Rows are points. Each copy is the shape, with its points in the same order, turned, moved and blurred by noise. Say if it was mirrored as well.

Shape, 7 rows:
[[-0.49  0.10]
 [-0.23 -0.44]
 [ 0.02  0.24]
 [ 0.49  0.60]
 [ 0.01  0.09]
 [-0.16 -0.21]
 [ 0.05 -0.44]]
Copy 1, 7 rows:
[[-0.49 -0.40]
 [ 0.19 -0.51]
 [-0.22  0.10]
 [-0.24  0.69]
 [-0.22 -0.05]
 [-0.03 -0.31]
 [ 0.31 -0.27]]
Copy 1 is: only turned
Copy 2 (7 x 2):
[[ 0.53 -0.04]
 [ 0.18 -0.50]
 [ 0.10  0.21]
 [-0.23  0.66]
 [ 0.06  0.00]
 [ 0.15 -0.24]
 [-0.10 -0.43]]
Copy 2 is: mirrored
Copy 3:
[[-0.46 -0.15]
 [ 0.01 -0.51]
 [-0.05  0.19]
 [ 0.20  0.73]
 [-0.01  0.05]
 [-0.03 -0.28]
 [ 0.28 -0.39]]
Copy 3 is: only turned
Copy 4 (7 x 2):
[[-0.17  0.43]
 [ 0.41  0.40]
 [-0.33 -0.06]
 [-0.54 -0.51]
 [-0.16 -0.06]
 [ 0.10  0.23]
 [ 0.36  0.01]]
Copy 4 is: mirrored

Shape:
[[-0.12  0.04]
 [-0.32  0.22]
 [ 0.34 -0.56]
 [-0.37 -0.03]
 [ 0.24 -0.28]
 [ 0.31 -0.09]
 [ 0.39 -0.13]
 [-0.55  0.03]]
Copy 1:
[[ 0.08 -0.06]
 [ 0.20 -0.33]
 [-0.37  0.55]
 [-0.08 -0.30]
 [-0.12  0.37]
 [ 0.03  0.37]
 [ 0.04  0.40]
 [-0.11 -0.39]]
Copy 1 is: mirrored
Copy 2:
[[-0.07  0.22]
 [-0.29  0.40]
 [ 0.64 -0.18]
 [-0.19  0.57]
 [ 0.30 -0.06]
 [ 0.03 -0.20]
 [ 0.14 -0.25]
 [-0.08  0.59]]
Copy 2 is: mirrored
Copy 3, 8 rows:
[[-0.12  0.31]
 [-0.43  0.33]
 [ 0.71  0.27]
 [-0.18  0.54]
 [ 0.44  0.19]
 [ 0.20  0.04]
 [ 0.34  0.03]
 [-0.35  0.61]]
Copy 3 is: mirrored

Shape, 7 rows:
[[ 0.30  0.21 -0.23]
 [-0.07  0.22 -0.67]
 [-0.64  0.16  0.06]
 [-0.67 -0.25 -0.18]
 [ 0.39  0.09  0.02]
 [-0.04 -0.04  0.04]
 [ 0.17  0.08  0.23]]
Copy 1:
[[-0.13 -0.18 -0.46]
 [ 0.24 -0.61 -0.43]
 [ 0.33 -0.21  0.40]
 [ 0.74 -0.16  0.16]
 [-0.20  0.12 -0.45]
 [ 0.14  0.07 -0.16]
 [-0.14  0.23 -0.17]]
Copy 1 is: only turned
Copy 2, 7 rows:
[[-0.38 -0.07  0.02]
 [-0.53 -0.39 -0.44]
 [ 0.35 -0.18 -0.62]
 [ 0.32 -0.66 -0.53]
 [-0.19 -0.02  0.23]
 [ 0.08 -0.22 -0.06]
 [ 0.10  0.02  0.14]]
Copy 2 is: mirrored
Copy 3, 7 rows:
[[-0.01 -0.46 -0.04]
 [-0.25 -0.65  0.41]
 [-0.39  0.26  0.49]
 [-0.06  0.13  0.81]
 [ 0.16 -0.26 -0.20]
 [ 0.07 -0.05  0.14]
 [ 0.12  0.01 -0.18]]
Copy 3 is: only turned
Copy 4 (7 x 3):
[[-0.08 -0.55 -0.10]
 [ 0.52 -0.62 -0.30]
 [ 0.44  0.05  0.39]
 [ 0.52  0.27 -0.01]
 [-0.29 -0.47 -0.14]
 [-0.02 -0.12 -0.01]
 [-0.30 -0.20  0.12]]
Copy 4 is: only turned

Shape (9 x 4):
[[ 0.02  0.48  0.02 -0.04]
 [ 0.04  0.06 -0.02 -0.19]
 [-0.15 -0.19  0.45  0.10]
 [-0.13  0.06 -0.23  0.22]
 [ 0.17 -0.02 -0.34  0.25]
 [ 0.08  1.33 -0.12  0.02]
 [-0.14 -0.24  0.50 -0.09]
 [ 0.27 -0.04  0.46  0.16]
 [ 0.04 -0.35  0.02 -0.15]]
Copy 1:
[[ 0.12  0.22 -0.03 -0.42]
 [ 0.32 -0.04  0.09 -0.18]
 [ 0.40  0.09 -0.29  0.28]
 [-0.16  0.00  0.05 -0.02]
 [-0.23 -0.33 -0.03 -0.13]
 [-0.24  0.74 -0.09 -1.10]
 [ 0.62  0.08 -0.22  0.22]
 [ 0.28 -0.09 -0.55 -0.09]
 [ 0.37 -0.23 -0.03  0.12]]
Copy 1 is: only turned
Copy 2 (9 x 4):
[[ 0.06  0.26  0.34  0.30]
 [ 0.00 -0.12  0.14  0.35]
 [-0.53 -0.20  0.08  0.20]
 [ 0.09 -0.14  0.44  0.01]
 [ 0.27 -0.21  0.29 -0.14]
 [ 0.43  0.99  0.73  0.48]
 [-0.55 -0.26 -0.03  0.31]
 [-0.34  0.11 -0.19  0.00]
 [-0.08 -0.49 -0.02  0.18]]
Copy 2 is: only turned
Copy 3 (9 x 4):
[[-0.34  0.25  0.42  0.11]
 [-0.20 -0.04  0.05 -0.01]
 [ 0.27  0.16  0.08 -0.40]
 [-0.19  0.37 -0.10  0.13]
 [-0.06  0.22 -0.14  0.41]
 [-0.70  0.50  1.01  0.47]
 [ 0.20 -0.02  0.07 -0.49]
 [ 0.38  0.02  0.28 -0.08]
 [ 0.00 -0.15 -0.24 -0.15]]
Copy 3 is: mirrored
Copy 4 (9 x 4):
[[ 0.27  0.17  0.03 -0.31]
 [ 0.07 -0.10  0.26 -0.01]
 [ 0.00 -0.53 -0.15 -0.07]
 [-0.13  0.11 -0.10 -0.07]
 [-0.04  0.20 -0.03  0.24]
 [ 0.68  0.75  0.16 -0.79]
 [ 0.04 -0.67 -0.05 -0.13]
 [ 0.41 -0.47 -0.15  0.12]
 [-0.15 -0.41  0.13  0.21]]
Copy 4 is: mirrored

Shape (9 x 6):
[[-0.08 -0.29  0.73 -0.29 -0.46  0.61]
 [ 0.08  0.03  0.41 -0.37 -0.30 -0.12]
 [ 0.30  0.41  0.04 -0.40  0.36  0.34]
 [ 0.01 -0.33  0.16 -0.22 -0.47 -0.27]
 [ 0.07 -0.36 -0.07  0.43  0.25  0.20]
 [ 0.65  0.28  0.36 -0.23 -0.56 -0.22]
 [-0.08  0.41 -0.12  0.24  0.25 -0.16]
 [-0.05  0.34 -0.26  0.27  0.34 -0.28]
 [-0.02 -0.07 -0.35  0.24 -0.01  0.52]]
Copy 1:
[[-0.13  0.65  0.30 -0.80  0.27  0.19]
 [-0.34  0.48  0.27  0.05  0.26  0.12]
 [ 0.38  0.24 -0.15  0.21  0.57  0.11]
 [-0.39  0.22  0.43 -0.12 -0.04 -0.17]
 [ 0.15 -0.42 -0.21 -0.38 -0.07 -0.18]
 [-0.20  0.17  0.46  0.30  0.04  0.58]
 [ 0.17  0.03 -0.39  0.35 -0.19 -0.05]
 [ 0.10 -0.22 -0.47  0.35 -0.17 -0.18]
 [ 0.64 -0.04 -0.02 -0.27 -0.14 -0.24]]
Copy 1 is: only turned
Copy 2 (9 x 6):
[[-0.32  0.02 -0.90  0.35 -0.36  0.24]
 [-0.15  0.38 -0.21  0.08  0.00  0.39]
 [ 0.37 -0.11 -0.14 -0.50 -0.19  0.35]
 [-0.28  0.60 -0.04  0.37 -0.01  0.08]
 [ 0.37 -0.16  0.01  0.32 -0.08 -0.47]
 [-0.17  0.26  0.28  0.30 -0.22  0.82]
 [ 0.22 -0.18  0.24 -0.20  0.43  0.06]
 [ 0.33 -0.10  0.42 -0.21  0.50 -0.08]
 [-0.05 -0.42  0.01 -0.05 -0.26 -0.45]]
Copy 2 is: mirrored
Copy 3:
[[-0.71  0.15  0.49  0.74  0.02  0.02]
 [ 0.03  0.25  0.32  0.33  0.00  0.32]
 [-0.03 -0.44 -0.33  0.42 -0.10  0.50]
 [-0.07  0.66  0.18  0.18  0.21  0.17]
 [-0.65  0.13 -0.45 -0.24  0.20  0.00]
 [ 0.36  0.11  0.36  0.35  0.61  0.26]
 [ 0.14 -0.18 -0.27 -0.33 -0.12  0.09]
 [ 0.15 -0.07 -0.42 -0.47 -0.13  0.05]
 [-0.33  0.03 -0.61  0.19  0.06 -0.32]]
Copy 3 is: mirrored

Shape (14 x 8):
[[-0.39  0.17 -0.25 -0.20  0.25 -0.04 -0.48  0.23]
 [ 0.01  0.22  0.77 -0.03 -0.91 -0.03  0.08 -0.09]
 [ 0.82 -0.74 -0.07  0.21  0.05  0.12 -0.32 -0.28]
 [ 0.06  0.32  0.24  0.14 -0.22 -0.65  0.07 -0.16]
 [ 0.20 -0.22  0.06 -0.37  0.24  0.07  0.23 -0.18]
 [ 0.20 -0.10 -0.72 -0.14 -0.05 -0.25 -0.29 -0.13]
 [ 0.21 -0.05  0.02  0.18  0.19 -0.43 -0.80  0.04]
 [-0.04 -0.55  0.04  0.07 -0.16 -0.32  0.01  0.62]
 [ 0.55  0.00  0.07  0.40 -0.09  0.27  0.22  0.32]
 [-0.49 -0.40  0.19 -0.05 -0.02  0.15 -0.02  0.14]
 [ 0.25  0.25 -0.55 -0.09 -0.59  0.51 -0.49  0.14]
 [ 0.22  0.13 -0.36  0.27 -0.18  0.12 -0.41 -0.22]
 [ 0.09 -0.19  0.28  0.07 -0.18 -0.84  0.10  0.12]
 [-0.41 -0.34  0.23  0.23 -0.41 -0.06  0.06 -0.01]]
Copy 1, 14 rows:
[[-0.20 -0.29  0.06  0.06  0.59 -0.16 -0.31  0.10]
 [ 0.57 -0.29 -0.32 -0.22 -0.59  0.24 -0.35 -0.62]
 [-0.04  0.44  0.16  0.23 -0.03  0.68  0.80 -0.01]
 [ 0.37 -0.10 -0.48 -0.36 -0.17  0.17 -0.20  0.28]
 [-0.32  0.28 -0.05  0.31 -0.22  0.37 -0.22  0.10]
 [-0.03  0.39  0.28 -0.30  0.28 -0.04  0.12  0.33]
 [ 0.26 -0.18 -0.21 -0.10  0.67  0.40  0.30  0.23]
 [ 0.36  0.37 -0.42  0.47  0.28 -0.24  0.05 -0.20]
 [-0.27  0.07 -0.50  0.03 -0.32 -0.03  0.49 -0.31]
 [ 0.15 -0.17  0.05  0.67  0.03 -0.09 -0.25 -0.17]
 [-0.22  0.01  0.49 -0.55  0.19 -0.21  0.21 -0.58]
 [-0.02 -0.14  0.24 -0.29  0.05  0.01  0.38  0.08]
 [ 0.62  0.26 -0.64  0.06 -0.03  0.16 -0.17  0.23]
 [ 0.56 -0.18 -0.05  0.45 -0.24 -0.13 -0.08 -0.14]]
Copy 1 is: mirrored
Copy 2:
[[ 0.03 -0.49 -0.08  0.20  0.07  0.03 -0.44  0.20]
 [ 0.25  0.25  0.37  0.63 -0.30  0.48  0.65 -0.15]
 [-0.11  0.53 -0.34 -0.37  0.80  0.09  0.16 -0.35]
 [ 0.10 -0.12 -0.29  0.04 -0.42  0.08  0.52  0.18]
 [ 0.03  0.26  0.21 -0.35 -0.03 -0.19 -0.13 -0.07]
 [-0.23  0.07 -0.59  0.16  0.02 -0.44 -0.26 -0.19]
 [-0.10 -0.36 -0.65 -0.01  0.34  0.39  0.02  0.07]
 [-0.42  0.36  0.00  0.21  0.25 -0.04  0.05  0.72]
 [ 0.50  0.71 -0.20  0.09  0.19  0.18  0.00  0.31]
 [ 0.02 -0.11  0.57  0.19  0.32 -0.15 -0.02  0.26]
 [ 0.25  0.41 -0.39  0.86  0.23  0.05 -0.50 -0.36]
 [ 0.32  0.04 -0.48  0.34  0.28 -0.12 -0.06 -0.26]
 [-0.37  0.11 -0.21 -0.03 -0.27  0.08  0.63  0.39]
 [ 0.06  0.03  0.41  0.44  0.28 -0.12  0.47  0.25]]
Copy 2 is: only turned

Shape, 13 rows:
[[ 0.33  0.16  0.22 -0.03  0.02 -0.33 -0.38 -0.32  0.21]
 [ 0.31 -0.43  0.10 -0.21 -0.22 -0.57  0.78  0.15 -0.49]
 [ 0.03 -0.54 -0.17 -0.69  0.01 -0.79  0.49 -0.13 -0.15]
 [ 0.10  0.44  0.05 -0.40  0.08  0.27 -0.10  0.01 -0.06]
 [-0.23 -0.21 -0.14 -0.04 -0.58 -0.05  0.57 -0.33 -0.29]
 [-0.19 -0.02 -0.06  0.16  0.10  0.26 -0.63 -0.02  0.42]
 [ 0.02 -0.32 -0.28  0.44 -0.15 -0.03  0.31  0.38 -0.04]
 [-0.25 -0.02 -0.17  0.29  0.21  0.07  0.06 -0.42  0.28]
 [-0.32 -0.03  0.60 -0.18  0.02  0.37 -0.16 -0.46  0.32]
 [-0.63 -0.53  0.03  0.10 -0.62  0.05  0.20 -0.03 -0.52]
 [ 0.63  0.24  0.19  0.02 -0.24 -0.34 -0.23  0.20  0.39]
 [-0.35  0.05  0.03 -0.10  0.24 -0.39  0.15 -0.04 -0.27]
 [ 0.07 -0.52 -0.18  0.39 -0.21  0.20  0.10 -0.22 -0.37]]
Copy 1, 13 rows:
[[ 0.44 -0.14  0.28 -0.17 -0.27 -0.55  0.14 -0.01 -0.04]
 [ 0.08  0.24 -0.18  0.55  0.21 -0.08  0.10 -0.24 -1.06]
 [ 0.14  0.56 -0.44  0.43 -0.06 -0.64  0.35  0.04 -0.83]
 [ 0.31  0.09 -0.10  0.05 -0.57 -0.05 -0.32  0.08  0.14]
 [-0.17 -0.06 -0.32  0.18  0.26 -0.12 -0.20  0.53 -0.72]
 [-0.21 -0.06  0.03 -0.40 -0.21 -0.35  0.15  0.05  0.62]
 [-0.46 -0.03  0.03  0.31  0.22  0.14  0.32  0.01 -0.12]
 [ 0.10 -0.26 -0.36 -0.11  0.15 -0.26  0.31  0.35  0.23]
 [ 0.21 -0.09 -0.48 -0.78 -0.19 -0.24 -0.25  0.02  0.09]
 [-0.54  0.25 -0.25 -0.05  0.57 -0.18 -0.42  0.30 -0.43]
 [ 0.17 -0.12  0.63 -0.12 -0.53 -0.18  0.34 -0.14 -0.24]
 [ 0.31  0.42 -0.19  0.15  0.25 -0.21  0.05  0.08 -0.03]
 [-0.43 -0.41 -0.24  0.23  0.39 -0.26 -0.11 -0.03 -0.19]]
Copy 1 is: mirrored
Copy 2 (13 x 9):
[[ 0.65  0.29 -0.12  0.20  0.33 -0.23  0.08 -0.29 -0.32]
 [ 0.24 -0.35  0.02 -0.55 -0.77 -0.10  0.52 -0.29 -0.20]
 [ 0.57 -0.18  0.27 -0.37 -0.39  0.34  0.89  0.07 -0.17]
 [ 0.35 -0.11 -0.44  0.18  0.23 -0.15 -0.15  0.22  0.25]
 [-0.05 -0.46  0.24 -0.52  0.02 -0.44  0.25  0.13 -0.31]
 [ 0.27  0.13  0.13  0.45  0.63  0.28 -0.39  0.05 -0.14]
 [-0.30 -0.16  0.27 -0.18 -0.15  0.26 -0.24 -0.45 -0.04]
 [-0.07 -0.14  0.02  0.19  0.62  0.10  0.24 -0.19 -0.30]
 [ 0.30 -0.16 -0.21  0.59  0.31 -0.15 -0.09  0.36 -0.66]
 [-0.02 -0.69  0.75 -0.22 -0.18 -0.22 -0.17  0.16 -0.39]
 [ 0.47  0.71 -0.14  0.05 -0.01 -0.08 -0.16 -0.33 -0.08]
 [ 0.12 -0.27  0.22  0.36  0.07 -0.02  0.43 -0.01  0.06]
 [ 0.08 -0.54  0.16 -0.29  0.22 -0.02 -0.19 -0.46 -0.44]]
Copy 2 is: only turned
Copy 3, 13 rows:
[[ 0.38 -0.32 -0.22 -0.01 -0.44  0.00 -0.03 -0.28 -0.28]
 [-0.38  0.46 -0.02  0.65 -0.06  0.02  0.06 -0.33  0.64]
 [ 0.09  0.54 -0.37  0.54 -0.25 -0.27  0.00  0.25  0.62]
 [ 0.35 -0.20 -0.21 -0.25  0.29  0.47 -0.12 -0.07  0.00]
 [-0.26  0.03 -0.08  0.63  0.50 -0.31 -0.36 -0.09  0.10]
 [ 0.33 -0.16  0.05 -0.53  0.07 -0.25  0.02  0.02 -0.73]
 [-0.48  0.12  0.28  0.08  0.26 -0.18  0.39 -0.12 -0.20]
 [-0.16 -0.34 -0.33 -0.27  0.08 -0.48 -0.05  0.03 -0.29]
 [ 0.47 -0.12 -0.35 -0.47  0.28 -0.39 -0.48 -0.47 -0.22]
 [-0.33  0.56  0.12  0.43  0.54 -0.32 -0.56 -0.13 -0.34]
 [ 0.44 -0.26  0.03  0.16 -0.29  0.20  0.48 -0.48 -0.27]
 [-0.26  0.30 -0.55 -0.01 -0.03  0.04 -0.14  0.02 -0.08]
 [-0.46 -0.04  0.47  0.09  0.10 -0.32 -0.34 -0.07 -0.14]]
Copy 3 is: only turned
Copy 4, 13 rows:
[[-0.50 -0.40 -0.37  0.15 -0.17 -0.14 -0.11  0.21  0.50]
 [ 0.65  0.30 -0.36  0.13  0.27 -0.76  0.27 -0.08  0.50]
 [ 0.74 -0.02 -0.57  0.30 -0.08 -0.81 -0.18  0.43  0.44]
 [-0.09 -0.37 -0.45 -0.05  0.29  0.17 -0.16  0.19 -0.07]
 [ 0.48  0.35 -0.48 -0.07 -0.30 -0.34  0.41  0.01 -0.10]
 [-0.47 -0.41  0.16  0.15 -0.32  0.13 -0.31  0.17 -0.09]
 [ 0.04  0.39  0.34  0.27  0.06 -0.27  0.17  0.01  0.05]
 [-0.06  0.05 -0.18  0.35 -0.52  0.23 -0.18  0.04  0.12]
 [ 0.10 -0.70 -0.30 -0.03 -0.55  0.32 -0.07 -0.23  0.06]
 [ 0.35  0.18 -0.11 -0.04 -0.46 -0.62  0.18 -0.32 -0.48]
 [-0.48 -0.39 -0.06  0.13  0.25 -0.17  0.36  0.39  0.62]
 [ 0.15 -0.07 -0.50  0.58  0.01 -0.25 -0.25 -0.03 -0.02]
 [ 0.03  0.45  0.00 -0.23 -0.25 -0.29 -0.11 -0.23  0.08]]
Copy 4 is: only turned
